Every row gives one point. The points of each table are mixes of a few directions, plus a little noise. Count the directions of each table, and those that both share. Where both have some left over, give the other angles between the two spaces (their principal angles), to ten degrees, smallest first.

First (7 x 2):
array([[  9,  12],
       [-11, -15],
       [ 17,  22],
       [ 13,  17],
       [ 17,  23],
       [-46, -60],
       [  1,   1]])
Second (6 x 2):
array([[ -1,  -7],
       [ -1,  -8],
       [ -6, -44],
       [  8,  60],
       [ -3, -26],
       [  3,  25]])
Directions: first 1, second 1, shared 0; angles 30

First, 6 rows:
array([[  8,   0,  13,   0,  14,   4],
       [-14,  -1, -23,   0, -25,  -7],
       [  1,   0,   2,   0,   2,   1],
       [-32,  -2, -54,  -1, -58, -17],
       [ 12,   1,  21,   0,  22,   6],
       [ 25,   1,  42,   1,  45,  13]])
Second:
array([[-12, -48,  -7, -28,  16,  -2],
       [ 13,  60,  14,   4, -20,  -6],
       [  6,  12,  32,  17, -36,   5],
       [ -5, -24, -15,  -3,  21, -13],
       [  5,  24, -17,  19,  15,  -9],
       [ -7, -23,  -7,  -9,   4,  25]])
Directions: first 1, second 4, shared 0; angles 90

First (11 x 11):
array([[-15,  28,  -8,   5, -17,  30,  -4,  21,  27,   0, -25],
       [ 37,  35,  -6, -15,  20,  29,  -2, -27, -11, -12, -30],
       [  6, -23,  11,   3, -37, -22, -49,  12, -23, -11,  27],
       [ 30,  14,   6,   2, -18,  -7, -10,  -8,  13,   0,  10],
       [-17,  14, -23, -11,  40,   1,  12,  -4,   8,  -8, -19],
       [  5,   7,  -9,   2, -17, -30, -32,   7,  16, -12,  17],
       [ 15, -19,  19,  21, -32, -19,  16, -17, -28,  -1,   7],
       [-24, -38,   0, -17,  59,  -2,  27,  -9, -30,  10,   7],
       [ -9,  -1,   6, -23,  40,  60,  12,   6,  -7,  19, -17],
       [-41,   2, -19,  14, -14, -27,  -5,  28,  33,  -6,   3],
       [ 12, -20,  25,  19, -24, -14,  35,  -9,   3,  22,  21]])
Second:
array([[  7, -42, -25,  17,   7,   5,  20, -16, -22, -27, -29],
       [  9,   3,   8,  -6,  10, -16, -18,   8,  13,  10,  22],
       [ -3, -41, -27,  19,  -3,  12,  32, -22, -31, -31, -37],
       [  2,  10,  14, -11,   1, -19, -17,   7,  13,  15,  32],
       [ 34, -41,  -8,   3,  35, -38, -24,   1,   8,  -5,  26],
       [-24,  33,   4,  -1, -24,  33,  18,   1,  -5,   3, -25],
       [ 25,  -1,  -3,   4,  28,  -3, -21,  12,  15,   1,  -5],
       [-47,  12,   7,  -7, -53,  13,  38, -19, -25,   0,   3],
       [  9,  31,   7,  -2,  13,  14, -17,  18,  20,  11, -11],
       [ 27,  -6,   6,  -5,  29, -27, -33,  12,  21,  10,  28],
       [-39,  42,  16, -10, -42,  25,  21,  -1,  -6,  12,  -3]])
Directions: first 6, second 3, shared 1; angles 30, 60

First, 11 rows:
array([[-27,   5, -15, -11,  -5,   4, -36,   4, -22,   3,  35,  -7,  18,
         15,   6, -11,  30, -19],
       [-42,   5, -27, -34,   7,  -1, -35,   0, -27,   7,  30,   2,   4,
         19,  -4,   7,  23, -29],
       [  1,  -3,  25,  27, -21,   9,  18,  18,  30,   4,  23, -15,   2,
        -46,  40, -23,   6, -21],
       [ 34,  -2,   9,   5, -10,  17, -16,  -1, -15,   3,  -3,  -2,  32,
         12, -13,  -7,   8,   1],
       [-38,  11, -22,  20,  18, -35,  -1, -13,   4, -27,  -6,  -3, -33,
         34,   1, -10,   6,  60],
       [ 25,  10,  18,  25,  -7,  14,  34,   9,  31,  -6, -15,   3,  -6,
        -26,  15,  -9,   3,   3],
       [ 30,  15,   0, -15,   1,  32,   8,   7,  -2,   6, -15,  18,  14,
         -2, -14,  13,  16, -27],
       [ 39, -32,  18,  -9,  -5,  -7, -10, -15, -21,  14, -22,  -5,  20,
          6, -29,  15, -48,  12],
       [ 10, -20,  16,  -3,  -3,  -9,  16,  -3,   9,  10, -10,  -4,  -8,
        -23,   1,  11, -37,  -4],
       [-15,  22, -11,  16,  21, -15,  43,  -2,  34, -23, -29,  13, -48,
          0,   6,   5,   1,  35],
       [-17, -10, -10, -22,   4,  -9, -22,  -6, -21,   8,  11,  -2,   4,
         11,  -9,  10,  -7, -10]])
Second (8 x 18):
array([[-12,  10, -16,   0,  -3, -21,  18, -36,  -8,  -1,  -3, -48, -49,
          9,  -3, -32, -28, -20],
       [ 18, -33, -37,  -4,  27,  25, -11,  19,  -4,   2,   6,   3,  29,
         18,  -1,  36, -12,   4],
       [ -2,  14,  36,   2, -15,   0,  -7,  16,   9,   0,  -2,  36,  19,
        -19,   3,   2,  30,  14],
       [ 16, -20,   0,  -1,  12,  27, -19,  37,   5,   1,   4,  41,  51,
         -1,   2,  39,  19,  18],
       [-12,  21,  21,   2, -17, -18,   9, -16,   1,  -1,  -4,  -7, -24,
        -10,   0, -26,   4,  -5],
       [  4, -12, -25,  -2,  12,   4,   2,  -5,  -5,   0,   2, -18,  -6,
         12,  -2,   4, -18,  -7],
       [  7, -20, -38,  -3,  20,   7,   2,  -6,  -8,   1,   3, -26,  -6,
         19,  -2,   9, -26,  -9],
       [-18,  40,  58,   5, -36, -24,   6,  -8,   9,  -2,  -7,  20, -15,
        -29,   3, -33,  30,   5]])
Directions: first 5, second 2, shared 0; angles 60, 60

First, 10 rows:
array([[  9,  -4,  -2,  -1,   7,   2,   1,  13,  -9,  -5,   5, -18,   6,
         -8,  -7,  14,   3,  -7,   6,  -4,   0,   3, -12,  11,   3,  13,
          5,   2,   6,  -3,   9,   6],
       [ 10,  -5,  -4,   0,   6,   1,   0,  14,  -7,  -8,   4, -19,   8,
         -6,  -8,  16,   4,  -8,   5,  -4,   1,   2, -10,   9,   1,  15,
          5,   1,   6,  -7,   8,   4],
       [ -8,   4,  -1,   2,  -7,  -3,  -2, -13,  10,   2,  -6,  18,  -4,
         10,   6, -12,  -3,   6,  -7,   3,   2,  -4,  14, -14,  -5, -13,
         -4,  -4,  -6,   0, -10,  -8],
       [-27,  13,   5,   2, -20,  -4,  -2, -39,  25,  16, -13,  55, -18,
         22,  20, -42, -10,  20, -18,  11,   1,  -8,  34, -33,  -8, -40,
        -14,  -7, -18,  11, -26, -17],
       [ -4,   1,  -2,   2,  -4,  -2,  -2,  -6,   6,  -2,  -4,   9,  -1,
          7,   2,  -4,  -1,   2,  -5,   2,   3,  -3,  10,  -9,  -5,  -5,
         -2,  -4,  -3,  -3,  -6,  -6],
       [ 11,  -5,   4,  -3,  11,   5,   4,  18, -16,   1,  10, -26,   4,
        -17,  -7,  14,   4,  -7,  12,  -4,  -6,   7, -24,  22,  10,  17,
          6,   9,   9,   5,  15,  14],
       [ -1,   0,  -3,   1,  -2,  -2,  -2,  -2,   4,  -4,  -3,   4,   1,
          5,   0,   0,   0,   0,  -3,   1,   3,  -2,   6,  -6,  -4,  -1,
          0,  -3,  -1,  -5,  -3,  -4],
       [ -1,   0,  -1,   1,  -1,  -1,  -1,  -2,   2,  -1,  -2,   3,   0,
          3,   0,  -1,   0,   1,  -2,   0,   1,  -1,   4,  -3,  -2,  -1,
         -1,  -2,  -1,  -2,  -2,  -2],
       [ -1,   2,  10,  -4,   4,   5,   5,   3,  -9,  13,   7,  -5,  -6,
        -13,   4,  -7,  -1,   3,   7,   0,  -9,   6, -15,  14,  11,  -1,
         -1,   9,   2,  16,   7,  11],
       [ 12,  -6,  -7,   1,   6,   0,  -2,  15,  -7, -13,   3, -21,  10,
         -4, -10,  21,   5, -10,   4,  -5,   4,   1,  -8,   8,  -1,  18,
          6,  -1,   7, -12,   8,   3]])
Second:
array([[ 10,  -3,   0,  -4,  10,   3,   1,   9, -10,   1,   3, -25,   7,
        -13,  -4,  12,  10,  -5,  15,  -2,  -5,   7, -16,  19,   8,  10,
          4,   5,   7,   2,  12,   7],
       [ -6,   4,   5,  -3,  -1,   1,   2, -12,   3,  11,  -3,   7,  -5,
         -1,   8, -13,   2,   7,   3,   4,  -5,   2,   2,   0,   4, -13,
         -4,   2,  -4,  10,  -3,  -1],
       [  4,  -5,  -1,   4,  -1,   0,   1,  20,  -6, -12,   9,  -1,   1,
          0, -10,  12, -12,  -8, -10,  -6,   5,  -4,  -6,  -1,  -5,  17,
          5,   0,   4,  -7,   3,   7],
       [-22,   5,   7,  10, -24,  -4,   1,  -3,  14,  -4,   5,  60, -21,
         23,   3, -25, -37,   6, -40,   0,  11, -17,  24, -38, -18, -11,
         -6,  -7, -13,   0, -23,  -4],
       [ -4,   2,   4,  -1,  -1,   1,   2,  -4,   0,   6,   0,   6,  -5,
         -1,   4,  -8,  -2,   4,   0,   1,  -3,   1,   0,   0,   2,  -6,
         -2,   2,  -2,   7,  -1,   1],
       [ 12,  -1,   1,  -9,  17,   5,   2,  -2, -11,  12,  -2, -39,  10,
        -20,   2,   9,  26,   0,  31,   1, -13,  15, -20,  31,  18,   2,
          2,   9,   8,  10,  17,   6],
       [ -3,   3,   5,  -3,   1,   2,   2,  -8,   0,  11,  -1,   1,  -4,
         -4,   6,  -9,   3,   5,   6,   3,  -6,   4,  -2,   5,   6,  -9,
         -3,   4,  -1,  10,   1,   1],
       [  7,  -1,  -9,  -3,   6,  -2,  -4,  -8,   3,  -2,  -9, -18,  11,
          0,   0,   9,  18,  -1,  13,   2,   0,   4,   3,   5,   1,  -1,
          1,  -3,   2,  -8,   3,  -8],
       [ -1,   0,  -2,   1,  -2,  -1,  -1,  -3,   3,  -2,  -2,   4,   1,
          4,   0,  -1,   0,   0,  -2,   1,   2,  -2,   5,  -5,  -3,  -2,
         -1,  -2,  -1,  -3,  -3,  -3],
       [  3,  -5, -10,   7,  -5,  -5,  -4,  11,   5, -21,   0,   6,   6,
         13, -10,  14,  -9,  -8, -16,  -4,  13,  -9,  11, -16, -14,  13,
          4,  -9,   0, -21,  -5,  -6]])
Directions: first 2, second 3, shared 2
